Each point is reached from the start by the listed moves, each made once or not at all, plus a little noise. Is the number of moves made odd or even? Then give how often each move was made.

Moves:
(1): [  3  25 -19 -64  66  60]
(2): [  5  28 -21  16 -12 -42]
(3): [ 46  45  57 -41 -43  20]
Start: [  5  17  38  24 -15  -5]
Points:
[ 53  60  94 -20 -58  14] -> odd (0, 0, 1)
[ 10  46  15  38 -27 -50] -> odd (0, 1, 0)
[  8  43  20 -41  48  54] -> odd (1, 0, 0)

Moves:
(1): [ 16  29 -19   3   4  23 -26   0  41 -29]
(2): [  9  17  -8  18   1  19  12   2 -10 -19]
(3): [ 33   2  25 -34  -1   6  11   2   0 -35]
(4): [-11   0  24  40   9 -10  19 -23  -2 -19]
(5): [ 28   5   0  16  16 -30 -31  -6  18  -3]
(6): [-13  -6  27  12 -31  23 -34 -16  -2 -14]
(7): [ 21 -18  -8  21  13  17   0  12  -8   9]
(8): [-20 -19  11  -2  21   2   8  -2 -26 -11]
Start: [ -4  22   5  13 -29   3  -5 -19  -5  -2]
Points:
[ -1  40  18  68 -17  12  26 -39 -17 -43] -> even (0, 1, 0, 1, 0, 0, 0, 0)
[ 34  48  37  -9 -55  55 -56 -35  33 -78] -> odd (1, 0, 1, 0, 0, 1, 0, 0)
[ 44   4  77  83   3  31 -20 -48 -34 -99] -> odd (0, 1, 1, 1, 1, 1, 1, 1)
[ 63  35   2   4 -15  52 -21  -3  24 -59] -> odd (1, 0, 1, 0, 0, 0, 1, 0)
[  60   35   59   87    3   52  -46  -48    4 -121] -> even (1, 1, 1, 1, 1, 1, 1, 1)
[ -1   4  66  17  -1  -2  33 -39 -34 -66] -> odd (0, 0, 1, 1, 0, 0, 0, 1)

Moves:
(1): [ -2 -21   1   5  21  12  -2   3  -7  25  25  16 -31 -10  18]
(2): [ 21  20  -9 -19 -11  30 -18  10 -18   1   3   4  14   1 -11]
(3): [ 12   1  21  -7   5   6  19  12   6   4   1  -5 -13  -5 -19]
(4): [ 37   8 -27   1 -13  19  24 -37  20   1   9  -1  10 -12  -1]
(5): [ 15 -15 -10  14  27  23 -18 -23   7  20 -16 -21 -29   0  -6]
(6): [ -3 -46   9 -33 -11  29 -18   3  13  49   6  15 -51 -26  41]
(7): [ 39  13  22  15  -1  40 -10 -14   3 -54  14  -7 -16 -19  13]
(8): [  6 -60   3   7  12  15   7  16  29  36   8   5 -10 -11  27]
(9): [ 43  19  -8  -8  -1 -20  10  -9  15  35  -9 -22  23 -15  29]
(10): [-45 -10  -5  -9   3   2  27  -1 -18   4   5   1  25  14  -1]
(11): [ 22 -11   8  12 -14   0   1  -5  -5  26  -2 -16   6  -9   6]
(12): [-33  -7  35 -22 -12 -16  -9   5   8 -23  35  14 -22  17  -7]
Start: [ -4  24   0  15  12 -18  -5  -7  27  -6 -28  -6  16 -19   6]
Points:
[ 96 -58  16 -50  10  69  -9 -31 107 121  11 -17 -62 -70  56] -> even (0, 1, 1, 1, 1, 1, 0, 1, 1, 0, 0, 1)
[ 52  44  26 -25 -27 -24 -21  -8  29  31  -3 -28  35 -25  22] -> even (0, 1, 0, 0, 0, 0, 0, 0, 1, 0, 1, 1)
[ 10 -13  -7  35  59  17 -27 -28  26  42 -22  -9 -44 -29  19] -> even (1, 0, 0, 0, 1, 0, 0, 0, 0, 0, 0, 0)
[  1   7  39  22  38  38  32  -6  12 -28  19   0 -21 -37  18] -> even (1, 0, 1, 0, 0, 0, 1, 0, 0, 1, 0, 0)
[ 42  13  31  -9  32  99   5 -55  31 -28  47  -4 -48 -34 -11] -> even (1, 1, 1, 1, 1, 0, 1, 0, 0, 1, 0, 1)
[ 88  51 -20 -15 -21  20  56 -35  30  63 -22 -46  81 -43   9] -> even (0, 1, 1, 1, 0, 0, 0, 0, 1, 1, 1, 0)
[ 13  -7  76 -49  -4  23  14 -10  55   9  25 -13 -40 -53  61] -> even (0, 0, 1, 0, 0, 1, 1, 0, 1, 1, 0, 1)

Moves:
(1): [ 14 -12 -13 -21   8  18   3  -7  12  11   5   3 -23   5  -9  -6   0   4
   5 -20]
(2): [-25 -15   4 -30 -12  36 -12  13  -7   4 -13 -13  -3  16   4  -6 -12   2
  30   1]
(3): [ -7   9   6  -1  -7   4   0  -3   7  -7  -6  17 -10  -8  23   8  -8 -16
  -8  26]
(4): [  6   4  12   7   7  -3  -8 -14  16 -11   1 -26  -1  -1  21  -7  -9  11
   1  -6]
(5): [-15  -2  10   6  11   5   1  20   6  -4  -1  15 -10   3   0  10  -5   8
   8   2]
(6): [ -5   7 -11   9   0   9   2  -1  10  -5  -1   1   4  -1  14  -5  16  -9
  -3 -11]
(7): [-13  -5   2  11  12   8   8 -11   0  -3  10   1  -1  -6  -4  -4  10  -6
  12  14]
(8): [ 15  -2 -15  14 -10   4 -11   5  20  27   5  10  24  15  27   7 -12  10
  14  25]
(9): [ 10   6   2  12 -10  10 -11  22   8  -3  -9 -16 -23  10   1 -25   9 -12
   6  20]
(10): [ 32  29  20  -8  21   1  23   2  14 -15   3 -15  27 -16   3   6   2   4
  11  17]
(11): [  1  -4   3  -1  13 -16   1  -2 -20   2  -4  34   4  -7   0 -41 -16   3
   8   0]
(12): [ -4 -27   1   1   2 -16   9   6  19 -12  14   3  -5 -17 -13   0  -3  -3
  -3 -18]
(13): [ 20   5   4  -1  -1  10  -5   8   0   2  20   5  -8 -20  17   0   1   4
 -17  -3]
(14): [ -4  15 -24   1 -13  -4   7   6 -12   2   9   6   8 -13   4  -3 -15   0
   2   8]
(15): [ -9  18 -16 -15   8 -28 -14 -20  20  -9 -23  14  -1  10 -16  -8  14  23
  15   9]
(16): [  3   1   6   8  -2  14  -6 -11  11 -19   6   5  12  14 -16   2 -19  -3
  -5  -5]
(17): [ 29 -28 -18 -11   8 -21  -8   7 -24 -23 -27  18   5 -35   7  10  18 -25
  12  -6]
(18): [ 11 -10  -5 -14  20 -19   5   3 -11 -16  -4  -5   5  37   3  -1   9   4
  -2  16]
(19): [ 15  -6  14  -3 -21  -2  20  -2  -2  -9 -14   0   2   7   3  -2  12  12
   7  11]
(20): [ -6   9  -3  -6   1  -6  -6 -12 -10   1  16  14 -17   8  13   1   8   0
  13  -7]
Start: [-32   5  -3  -5  -8  17  18  17 -15 -10  20   7  13 -18 -19  -1  15  -6
  -7  10]
Points:
[-36 -10  17 -10  41  46  22  -6  25 -60  28  19 -13  25  -3   0  -8  -6
   7  39] -> odd (1, 0, 1, 1, 1, 0, 1, 0, 0, 0, 0, 0, 0, 0, 0, 1, 0, 1, 0, 0)
[ 12  27   1 -39  -9  80  40  63   8 -20  42  30 -16  16  68 -19  14   4
  73 121] -> odd (1, 1, 1, 0, 1, 0, 1, 1, 1, 1, 0, 0, 1, 1, 0, 0, 0, 1, 1, 1)
[ 10  52  19  -1  23   6  31  -6  75 -77 -16  21  66  43  42   8  15  37
  30  97] -> even (0, 0, 1, 1, 1, 1, 0, 1, 0, 1, 0, 0, 0, 0, 1, 1, 0, 1, 1, 0)
[ -9  -5 -40 -19  49  -8  23 -24  28 -68  53  49   3 -16 -19 -76   5  21
   7  -5] -> odd (1, 0, 0, 1, 0, 1, 1, 0, 0, 0, 1, 1, 1, 1, 1, 1, 0, 1, 0, 0)
[  59  -23   -7  -46   17  -11   62    3   11 -110    5   16   34  -44
    7    2    0  -20   14   31] -> even (1, 0, 1, 1, 0, 0, 0, 0, 0, 1, 0, 1, 0, 1, 0, 1, 1, 1, 1, 0)
[-18 -26 -24 -30 -21  73  17  24   4  -4  14   2 -20  74  31 -42  56  -1
  72  60] -> odd (1, 1, 0, 0, 0, 1, 1, 1, 1, 0, 0, 0, 0, 0, 0, 0, 0, 1, 1, 1)

Moves:
(1): [-10   9 -10  17 -21 -14  30 -22  -9 -21  -2  -8 -14   6   7 -18  -8  -3
   4  -5  22   3 -12   4  -9  -1  24]
(2): [ -2   5  25  -8   9   6 -11 -28  -4  -3   9  -7   6  -4 -12 -10  -8  -6
  12   0  -8 -10   3  10   8   0  -7]
(3): [ -8 -15 -13  12  -6  21 -11 -14  16   2  -5  12  -7 -19  18   1   4 -16
  24  -8  17 -19 -10 -14   6   3   7]
(4): [  8  21 -18 -28  -6  22 -16 -27  12 -24  15  -8 -17   0 -15  -2  -2   2
 -36  -9  -8  -2   0  -3  -8  -2   3]
(5): [ -9 -31   6  -3  11  -7  30  -7   1  -1 -31  15  18  28  29 -21 -11 -39
 -15  16 -22  -9 -13   1  10  15 -19]
(6): [ -3  -5  -4  17 -12   9 -14 -19 -17  30   8  18  -5  -5  -3  31  22 -18
   2 -31   7  38  23  -3 -31  31 -15]
(7): [-23   3  -3  -9  -3 -14  -1  19  -7  -1   7  -3  -4 -18 -14  -3   7 -14
   7   8 -17  19  32  -8   3   5   6]
(8): [ -7  -5 -14  15  -9  25 -19  18  -2   2   4  11   3  23 -11   3   0   3
  11  22  -6  -2   4   3   0  -9  14]
(9): [ -4   4   6 -12  14  -1  13   5 -21  10  25  -2   2   7  22 -11 -11   5
 -22  14  -4  -2   7  -6   9  15 -21]
(10): [-23  41   1  11  30  20  -7 -22 -23 -13  -8   2   1  23   8   6 -28  20
 -10 -33 -24 -31  -3 -39  15  36  25]
(11): [  3  13  10   5  11  -7 -24  -6   3 -17 -16  -3  27  -5  13  24   7  -7
   3  12  15  20   5   3  -1 -14   8]
(12): [  4   8  11  -8  14  -5  45   0  -9 -23  -5 -10 -12   0  16  10   2  14
  14 -29  10   4  12  -8 -11 -22 -16]
(13): [ -2  -3  25 -32   2   6   9   7  -8  -8  -5  10 -32  11  -6  10   1   8
  -4   5  35  26   2  -3   6  -9  -7]
(14): [ -8 -37  16 -12  29   2  -2  16 -34 -11 -13 -35  30 -14  10  -3 -35  36
  -1   3 -34  18 -19  20 -38   7   1]
(15): [-25 -26  -7 -22  18  -9   5   6  12  -3  11 -31  18  32 -13  13   6  17
  -3 -13  22 -28  23   3 -21  22  17]
(16): [  8  13   5   2   6   0 -10  -6  -7  -7   3  -3  10   2 -13  -6 -16 -19
  15  -9  27   9  -9  -9  -6  14 -14]
(17): [ 17  -8  38  15 -20 -12  18   5   3 -21  38  26  28   1 -20   0 -21 -22
  -6 -10  -9  -8  13 -17 -15   4  33]
(18): [  0 -20 -13   0  -2   0  -6 -12  -8  -7  -9 -14   8  -1  -3  -3  -2   4
   7 -12 -19  11   3  12  14  10  23]
(19): [ 24  12 -15 -25  -4 -45  -6  -4 -17  14   5  22 -19  16  24  46  11  -3
  38  16 -18 -24   1 -10  12  -4  -9]
(20): [ -4 -25 -12  10  30  13  12 -10   4   3 -25 -15 -29  -3   1  14   7 -49
 -12  19  12   3   7  -1 -12  37   3]
(21): [ -6 -23  10  31  -5  32  -2 -35 -32  13   9   0  19 -24 -12  21 -23  -7
  26  18  39  -5 -10  21  28 -32 -22]
(22): [ 23   9  19  -5 -33   8  12  -4 -10   5  -5  -4  25 -13 -11  -9  13 -12
  11  18  -7   1  -6 -13   7   3 -10]
(23): [ 12   8  10 -14 -20  17  -3   7 -25 -14 -21 -26  -9  25  -2   0  -2  14
 -17  20   7 -10  39 -11  13   6 -12]
(24): [ -4  16  18  -5 -12 -31 -29   4 -28   4  25 -36  10  10  -1   9 -11 -27
  35 -15   7  31 -17 -15   1 -28   3]
Start: [  2   5   1  15  -3 -32   2  -8  -4  15  12  31  -2 -49  12  12  14  13
 -26 -21 -10 -10  38 -18 -24   2 -12]
Points:
[ -37  -13   28  -23   83   69   31 -114  -61  -78  -65  -24  -15   26
   36   80  -41  -47  -43  -34  120  -56   84  -80   -5   56  -40] -> even (0, 0, 1, 1, 1, 0, 0, 0, 0, 1, 1, 1, 1, 0, 1, 1, 0, 0, 0, 1, 1, 0, 1, 0)
[ -25  -91   33   39   27  -26   25  -80 -121   29   82   10   36  -14
    4   94  -45  -33   21   13   14  -27   75    6  -91   75    6] -> odd (1, 1, 0, 0, 0, 1, 0, 1, 1, 0, 0, 0, 0, 1, 1, 0, 1, 0, 1, 1, 1, 0, 0, 0)
[-42 -46  82 -27  66  36   0 -12 -80 -54   2 -32  14  46 -35  45 -67  35
 -58  -7 -16 -53 111 -55 -69  94  53] -> odd (0, 1, 0, 0, 0, 0, 0, 1, 0, 1, 0, 0, 1, 1, 1, 0, 1, 0, 0, 1, 0, 0, 1, 0)
